Each row is a point. A path goes straight from each point to the next, and from the last back to the first. The post is the endless flat space through its rows: a point in 2 columns, a line in 3, a plane in 4, and so on, so that a path can go around it. Count how often the path circles the post. Going back the other way cancels.

Post (1 x 2):
[[-10  14]]
Path (16 x 2):
[[-60   4]
 [-15  58]
 [  4  52]
 [-22  37]
 [ 14  52]
 [  7 -25]
 [-27 -17]
 [-54  13]
 [ -4  43]
 [ 14  16]
 [ -5 -23]
 [-35  -7]
 [-18  42]
 [  2  30]
 [  8   9]
 [-33 -44]]
Times around: 3

Post (5 x 6):
[[-10   9   3  17  -7   9]
 [  4   9 -23 -15 -22   5]
 [ 19   1   8  -4  11  33]
 [-11  -5  -5  20  -1 -20]
 [-22 -22  19  19 -24   3]]
Path (30 x 6):
[[-19   8  -9   0 -18  -4]
 [ -1 -16  15 -10  -3 -32]
 [ 27 -10   3   6  21  -3]
 [ 52  19  -5 -17   3  19]
 [ -4 -13  16  23 -10   0]
 [ -7 -11   8  27  -2   0]
 [ -1  10 -13 -10 -20  50]
 [ -9   2  -1  15   8  29]
 [-30   0  18  17   6  29]
 [  2  11   0   5   8   1]
 [  2  24  -2 -12 -60  14]
 [ -3 -16  -4  10 -29  -6]
 [-19 -34  -6  31 -29   6]
 [-35  -8  -5  22   5  10]
 [-28  -7 -22   0  -8  -8]
 [-26 -33   9   6  -9  15]
 [-22  26  15  14   4  20]
 [  7 -27  20  -7 -13  11]
 [ 21 -10  19  -3 -12  26]
 [ 11   0 -12  -3 -19  27]
 [ -4   9 -12   6   3  54]
 [-28  11 -10  12   9  15]
 [ -2  -7  26 -15 -14  21]
 [ -7   0  18  22  12  -9]
 [  3   0  -4 -19 -11  20]
 [-18  23  10  29   2 -10]
 [  6 -20  31   7  -9  16]
 [ 26  -6  -3  17   0   9]
 [ -3 -22 -21  18   9   8]
 [ -6 -32  12   9   5   8]]
Times around: 4

Post (10 x 11):
[[ -1   5   7  26   1 -19   2  -1  -8  13 -15]
 [-15  -2 -13  10  26 -28  15   8 -36  -1 -13]
 [ 18 -10  -7  -7 -22 -10   4  28  22  11   1]
 [ 10  18   5  27  22 -25  18  -9   9 -14  16]
 [ 21  20  -9  19   8   7  23 -10  -9  -1 -12]
 [ 18 -18  16   3 -28  17   9  30   7  14  28]
 [ 17  -5  -1 -10 -56  11   9  19   8  -1  28]
 [-55   7  -9 -11  22  -2  15  25 -33   6 -36]
 [ 11 -15  -7 -11 -38   3  26   3  14  20  16]
 [ -2   1 -26  35  11  -1  12  -4   3   4   6]]
Path (27 x 11):
[[ 25  11  -8  14  -7   1   0  15  -5  34  -3]
 [ -6  10  -5   6  -3  -5  39   5 -14  -4   3]
 [  4 -25  37  51   2 -28  13  -5  -3   1  26]
 [-14 -25  -1  26  -4 -13 -28  24   3  -3   0]
 [ 18  17  10  -3 -12   5  -6  19   3 -10  20]
 [ 11   2  -3  29  -7  25  25  -2  -5  36  18]
 [-20  -6   8  14  14 -41  34  -2 -12  12  11]
 [ 18  -8  46  23  -3  14  31   8  -9  -8  15]
 [-17 -16  -2   6   6 -12  16   5   0   7  15]
 [ -8   6 -33  -5  -8 -11  -6   9   1  -5  12]
 [ 21  -4  -3   1 -27  -7   5  19  31  10  43]
 [-31 -22 -24  13   9 -16  -1  -9  -8  11   0]
 [  3 -11 -15  38 -25  47  -9  22  33  -6  24]
 [-20 -18 -13  28  -4 -15  18   6   4  16  13]
 [-30  -5 -40  -5   4   6  28  29   2   0  30]
 [ -3   2 -14  -3  -1 -15   3  27  10  10  31]
 [ -8 -31  -8  -3   1  38   1  15 -15  33 -21]
 [-31 -28 -38   4  13 -28  23   1  16  16 -34]
 [-11   7  14 -24  -5 -25  18  38  10  -3 -18]
 [-12  -8   2   8   6 -36  -2  54  22  36  -4]
 [-18   8 -10  16 -11  21  25 -16 -60 -14  46]
 [ -1 -13  12  -1  -3 -51 -13  -6  13  15  12]
 [ 14   3  14   2  12 -12   9  32 -10   1  16]
 [  9  -1  20  37 -21  -3   1  32   1  24  11]
 [-18 -16   8  24  -4   4  26  15 -13   0  -3]
 [  4 -20  -3  -8 -10 -11  26   3 -52  -8  20]
 [  6   5  12 -16 -28  -4  -6   7   9  16  16]]
Times around: 1

Post (13 x 14):
[[ 18  -5  25  -6  -1 -12  -9  23  -5  -5 -26  23   6  -6]
 [ -1  -5 -27  -1   9  11  14  23  -4 -19   1   5   2   0]
 [-19  13  11  -6  28   8 -10 -15   6  -1   3 -13  -8  -2]
 [-11  -3  29 -12  18   1 -17   5  -2 -15  14  -1   7  -1]
 [  7   7  38   5  -1  16 -26  -4  -1 -21  11  24  -4  20]
 [  1 -14  -9  26   5 -15  13  20  -8 -19 -21  13   2   6]
 [-13   6 -13   2  -7  -3  17  19   3 -14  -6  22  14  -5]
 [  1 -11  -9   2  15   0  25   1  13   0  -6 -10  10  -1]
 [  4   2  16  -4  -4  -2 -20   0   3  -7  19 -15 -13   2]
 [ 10  -2   9  -1  -9 -14  -6   6 -29  -6 -13  18  22  -6]
 [  2  -7 -17  -2  14  -1  16   4  18 -24 -26 -15  11 -18]
 [ 10  -1  -6 -11  21 -12  14 -11  18 -16   5   2  -9  -8]
 [ -4  -7   8  -2  25   6 -25  -9  23  -5  23  -1  -6 -16]]
Path (24 x 14):
[[-25 -22  27   0   5 -27 -26  -3 -37  -8  -4 -17  25   9]
 [  5  26 -15 -13   6 -16   4  23  17 -20 -17  -4  -3 -13]
 [ 28  12   1  32  -5 -10   6  -6 -12  11   2  25  -9   7]
 [  5  -3 -34  -6  -7  -1  40   4 -11  -6 -24   7  34 -20]
 [ 19 -14  -4   7  10  17   0 -10  26 -23 -15 -24 -42  16]
 [ 18  -3 -19  -1  16  18  22  10  11 -19 -34 -32 -17  39]
 [ 22  -4   4 -30   2 -11 -12  24   1  -8  16   0  -3  -2]
 [ 25  19 -18   1  -3  -2  24  -3   6 -32  10   7 -15  14]
 [ -8   1  -6   5  11  -9  12   2  17 -26   8  -1  -3 -29]
 [-40  -6  11  -5   4  -5   1  26  -1 -19 -15  -9  -9  -2]
 [-14  -5 -11 -20   1   8  -1  60  -6  -2  15  13  -1   1]
 [-13  30 -21 -38  -8  -3  -7   1   6  -1   0 -12  28 -27]
 [ 20 -16   9  15  31 -17 -11 -11  19 -10  -1   1   3 -41]
 [-14   4 -20  -1  -4  -9  16   1  -1 -47  -1   9  13 -32]
 [ -8 -23  -1  34  10  -5  -4 -10  -3  -1 -12  -7  -8   9]
 [-10  -1   3  18   1  13  -8  -6  -5 -11 -25   5   9   5]
 [-10  12 -15 -14   8   2  21  -1  -6   0  -4  20  35   3]
 [  7  -6   7  23  10   7   3  21 -10  -1 -10  -1  15  15]
 [ 10  13  -1  10  11   7   9   3  26 -12 -43 -14 -22  -9]
 [-30 -14  25  29  25   3   2 -25  34  10  20  33  -8   5]
 [ -3   1 -29 -13   6  -5  24  -4  -5 -45 -24 -14  -2   7]
 [  1 -12  15 -25  28  27  -4  12  -6 -36 -19  38   9   6]
 [ -4 -13  27   7  20 -34 -22 -18 -17  14   7  10  13  -1]
 [-27   0 -34  -1  40 -23   8 -17  16 -27  23  13 -12  -2]]
Times around: 4

Post (17 x 18):
[[-33   7  26  -5   6  -2 -24   7 -10  -3  31  15  20  -9   8  11  -8   9]
 [-12 -32  16  -6  -8  -9  14  -1  -5  11  -6  13  -1  22   5 -11  17  20]
 [-23  22   4  -9  11 -13 -24 -16  10 -13   5   2  14   6  22  10 -29  -5]
 [-26  25  -4  -2   4  -4  20  -2 -22  12  -5  10  -1  24 -16 -26   0   6]
 [ 14 -31  -5  44 -20  15  -8  -3 -18  -7  46   3 -29   0  15  -2  10  -8]
 [ -2 -12  17  20  10  -2  -9  -3   1 -17   2  31   2 -10  -8   9   6 -28]
 [  8 -22  20  -1 -28  -3 -14 -27  -5 -21  36   0  -7  -8  -7   2 -31   1]
 [-35   6  23   1  29   1  -3  -1   5  22  22 -16 -12  -2  24 -12 -11 -10]
 [ -3  31   6  -7 -18 -21  -6   1   9  16 -22  -2  13  17  27 -12   4  15]
 [-19  -5  -5   8  21  -4 -13  15 -11 -10 -16  18   6 -17  -3 -10  -3  -3]
 [  7  27   8  -6   7  -6  -4 -23  19   5  -9 -15   5   5  10  25   5  19]
 [-12  14   7  23  -5  16 -17 -19 -10  11  -2 -41  -2  10   2  23 -12   3]
 [-19  -5   8 -30 -12  14 -17 -17   6  -6  24   6 -25  13   5 -11   1 -20]
 [ 12   4  20   4 -18  -5  -3 -15   3   2  11   2 -21  28 -14  10   2  28]
 [  6  12  -2  40 -20 -10   0  -1  -7   5  34 -19  -9  20   5 -15  28  15]
 [  1   2  14   5  16  16  -6  -1  -5 -11   5  -1   5  14   0   5  10  -2]
 [-11  19  19   0  19  -4 -29 -30  -1  -8   3   3   1  -6  13   3 -12 -12]]
Path (26 x 18):
[[-24   9 -21  15  15   7   9  25  -7  -5 -22   4  12   1 -36  17  -9 -19]
 [ -6  -1  36   6  -6 -20   5 -14  -3   8  17  34 -23   6  -5 -20   9 -22]
 [ 27  12 -11  17 -34 -31  -2   6  10   0 -12   2  15  12  30 -15  15 -16]
 [  2 -15  34 -13 -10   2 -28  -4  -2 -10  12  26   5  45  -6  -9 -13  28]
 [ -9  14  -8  35  -9 -10  -9  -5   2  22   8 -29   3 -26   0 -15  11   5]
 [  2   2   1  26  11 -13  19  27  -8   7  40  32  26   4  19  10  37   5]
 [ -2  31  18 -36   0  -4   2 -33   4 -12 -38  15   2  42   6   9   0 -19]
 [ 11  -4   2   1 -13  -7  -5 -46  -3 -28   0  10   6  -7  10   8   3 -12]
 [-17  30 -10  22  25   1 -10   3  23  11 -13 -31 -19  10   6   2  -7  37]
 [ 28 -10   9  43  -7  12 -12  -9  22  -5  13 -29   7  -2  27  27  20  15]
 [ -8 -12  23  12 -13  21   6 -12 -40  -1  34 -10   3  27  16 -16  13  28]
 [-17  15  31   3 -10   6 -17 -16   3  12  21  -5  35 -12   4  14 -10   3]
 [-29  12   7 -10   3  -3 -26   5  -9   2  -6   2  29   4  15  -2  -4  -1]
 [ 15 -12  27  -7   9  17  -7 -21 -27 -14  49 -12  -3  15  -3  -1   8  20]
 [ -8  10  17  14  13   3   3 -16  -5  23  17   7 -30  13   5  12 -22 -19]
 [ 20  14   8  13 -11 -10   7 -27  13  20 -15 -42  16   1 -14  12  18  29]
 [  0  -6  12  34  13  16 -29   8   7  -7  21  19 -24  -5  23   8  -2  -1]
 [-17  13  15  15 -15  -7 -17 -10 -13   7  -7 -15 -19  -8  36 -18  -2  -4]
 [-49  32   8  -8  24  39 -48  -7 -18   6 -10  -3  -7  -4  13  17  -8   1]
 [ 35  29 -10  51  33  -3  18   9  20  14  40 -14   6   1  46 -12 -15  11]
 [ 11  10   7  15   3  16 -29 -22  -5  -3  21 -29   1 -27 -15  -5 -13 -14]
 [ -6 -24  17   6  16  -4 -28 -14  27 -36  21  29  10 -22  -4  14  -4 -15]
 [-33  -4  22   6  17   8   7 -33 -16  12  -6  10 -11  16  -4   4 -27  18]
 [ 11  23  12 -14 -60 -29  -3 -21  20   8  -7 -16   6  13   2  -9  -5  30]
 [-30  18  28 -15  13 -12   0  -2  16  -2  28  16  -3 -12  12  -1  15   7]
 [-16  13  19 -12 -15 -20 -12 -10  14   5  -6  -8  -1   7  19  22  -3   4]]
Times around: 0

Post (17 x 18):
[[-14   9 -14  16  24   1 -14   4  -6 -23  11  10  -4  13   8  -8 -10  -3]
 [ -3 -17  -8  18   2  12  25   1  11 -12   3 -21  -5 -33  14  -1   3  14]
 [-23  12 -11  -4 -13  -2  21  -1   7  21  14  -3  -8   4  10  -9  10   6]
 [ 19 -27   9   6   9  -2  -9 -10 -14 -15 -15  26   0 -15  39   4 -28 -21]
 [  3   1  17   7   3   4   5   5 -18 -12  11  -5  29  14  -2 -16   3 -29]
 [-12 -18  32  12  24  -9   9  23  19   9  22  -9 -10  16  14   5  -2 -22]
 [ 10   8 -10 -10   7   0  -7 -35   0  16 -25  -4  13  -6  26  -9  11   6]
 [ -5  11  -7 -14 -20 -14   8 -13   6  -5  -1 -20  26   4  -3  -3   3  18]
 [ -8   6 -15   0   1  -1 -22 -20 -10  -6   8  22  16   7  -8   9  15   2]
 [-10   7  12  -6   6   9  18  -4  19 -11   4 -17  -3 -19   4   9 -16   5]
 [  5  -5  13   9 -11  16 -16 -26 -16 -11  -5  -7  -1  12  -8 -12  -3  16]
 [-10 -29  -9   5   5  16   2  -8  -5  30  -4  -1   7 -24  27  17  -7  14]
 [ -4  -8  -9 -11  -5   2 -36  20  12 -24   3   9  -4   7   6  -7   6   1]
 [  0  -6  12 -15   4 -11 -20   1  -2 -33  36  -9  11  14  14   6   7   6]
 [ -1  39  -6   6   4  -1 -13  -5  18  33  36  -9   3  37 -21  -1  18   3]
 [  0   7  16  -6  -3 -14  -4  15   7  25   4 -16   3  -4   5  31   4   3]
 [  6  -5  -6  -8  -4   4 -13 -10  -6   4 -22  -4  -9  -1  -6  16 -11 -30]]
Path (26 x 18):
[[  1   7 -10  -9  -7  -5 -20 -27   7  11  -7  -8  18  11 -18   6   3 -19]
 [ 21   1   2   0  21 -12 -27 -12 -26  17  -1 -10  -1   6  -2   5  30 -28]
 [-13  16 -12   2  -6 -17 -11   8   0  45  -4  11   0  17 -11  20  -2   9]
 [ -4   7 -28 -13  -4  -2 -21  21   6 -30   0  20  16  -7  18  15   9   7]
 [-20  13 -13  16   1  -6 -16   7  -7 -10  35  -4  22  15 -12  30  22  11]
 [ -7   9  -9  14   7  22  -1 -24  -4   6   3 -11 -13  15  -6  26 -11   9]
 [ -7   6  -5  -3  27  13  11 -25  25 -19   9  -2 -18  -8  31 -13 -10  31]
 [  2   0  17  32   5  13  15  -1 -15  -5  20  -4   8 -16 -28   5  -7   5]
 [-11   4   0  20  12 -13 -16  -9 -18  22  -1 -12  -3  -4   0  10  11  -2]
 [ 25  12  -9  -4 -11  -9 -14 -38  20  10  -5 -14  26  11  17  -8  10  -7]
 [-25 -13  30  -2   1  21   8 -13  18  -2   6   8 -18   2  -8  31 -20 -11]
 [  6  23  -1  25  23  -6  -3 -26   8  -5   3 -21   7  -1   8  -5  15  -6]
 [-18  11 -32   3  -9  10 -18  -7 -27  -5  15   5 -12 -23  -4  15 -19  -6]
 [  4 -42  43   9  48  20   5  -2 -31 -30   2 -18 -32 -14  17   2 -10 -24]
 [  8  13 -10  21 -14  25   8  17  13 -14  13  -6  26 -24 -36   3  20  11]
 [ -8   4   9  14 -17  26  21  -1 -10  20   5 -14 -29   0 -11  18 -39 -18]
 [-14  -9  -1   6 -11   4   5  21  -1  -8  -6 -22  13 -16   6  -4  -4   7]
 [ 18  -2  -2  19  -4   6 -14  -2  20  26  32  -8   3   6  -9 -12 -15  -2]
 [-51   1 -36   4  17  27  20 -32  -2  -1  11  -5 -22  -1 -18 -10   5   1]
 [ -4  10 -32 -24 -15   5   1   1 -22  -3  -3  11   4   2   7  14 -19   7]
 [ -2  26  -1  20  -8  -3  15  20  17  -3  -1 -11  13   4   4 -14   4   8]
 [ -1  60 -30  13 -14  16   2 -18  25  14  32   7 -19  17 -22 -14  22  22]
 [ 13  12  -7  20   4  -5  14  25  14   6  16   7  -2  20   4 -20  -5  -9]
 [-14 -14  33 -20   0  20  22 -14   1  10 -18 -10  12  -5 -13  -3  12 -32]
 [ -3  11 -22  11  -7   3 -14  11  25 -21   5  -2  -7  12 -25  19 -20  13]
 [  1  13 -18  -4   4   3   8 -27  30   0  26 -14  14   9  34 -15   5   8]]
Times around: 2
